Every row gives one point. Two turns around zero, p and q, are shown by what they do to some points. Where does a point land after both, in the order given? Backwards means that the second turn is done in reverse. Each puzzle has new turns, and all numbers are rounded.

Turn p:
[29 11] -> [ 29 -11]
[ -4 -37] -> [-28 -25]
[-50 -30] -> [-57  11]
[25 56] -> [56 25]
Turn q:
[-64  33] -> [-58 -42]
[7 9] -> [-5 10]
[  2 -31] -> [ 29 -12]
[ 55 -11] -> [35 44]
Where do these land?
q, then p: [-20  -4] -> [-17 -11]
p, then q: [ 12 -23] -> [ 20 -17]
q, then p backwards: [ -5 -29] -> [29  3]
q, then p: [ 52 -16] -> [54  4]
q, then p backwards: [-38  73] -> [-61 -55]

Turn p:
[-18 -25 -20  34] -> [ -1 -27 -39  17]
[-24 -43  38 -33] -> [-51 -36  30 -12]
[ 34  -3 -19 -62] -> [ 30  -8  41 -52]
[ -8  34 -45   0] -> [ 26  26 -35 -26]
[15 37 47 62] -> [-6 46  2 74]
Turn q:
[ 14   7  -7 -27] -> [ 22  -3  -3 -22]
[ -6 -62 -40 -23] -> [-41 -24 -37 -49]
[ 38 -45  11  34] -> [-18 -59 -14  27]
[-54  71  59 -11] -> [20 66 81 15]
[ 21  17 -11  55] -> [  8   0 -27  56]
[-13  13 -11 -28] -> [ 10  21   2 -27]
Where do these land?
q, then p backwards: [ 44 -20 -18 -33] -> [ -3 -30 -52 -14]
p, then q: [ 0 64 18 56] -> [ 33  49 -26  58]
q, then p: [-29 -23  50   3] -> [-58   0  10  19]
p, then q: [  5 -14 -73  -1] -> [ 20 -38 -46 -39]
q, then p: [-22  28 -29 -38] -> [ 19  39  21 -35]
q, then p backwards: [  1 -34  51  13] -> [  7 -45  41 -12]
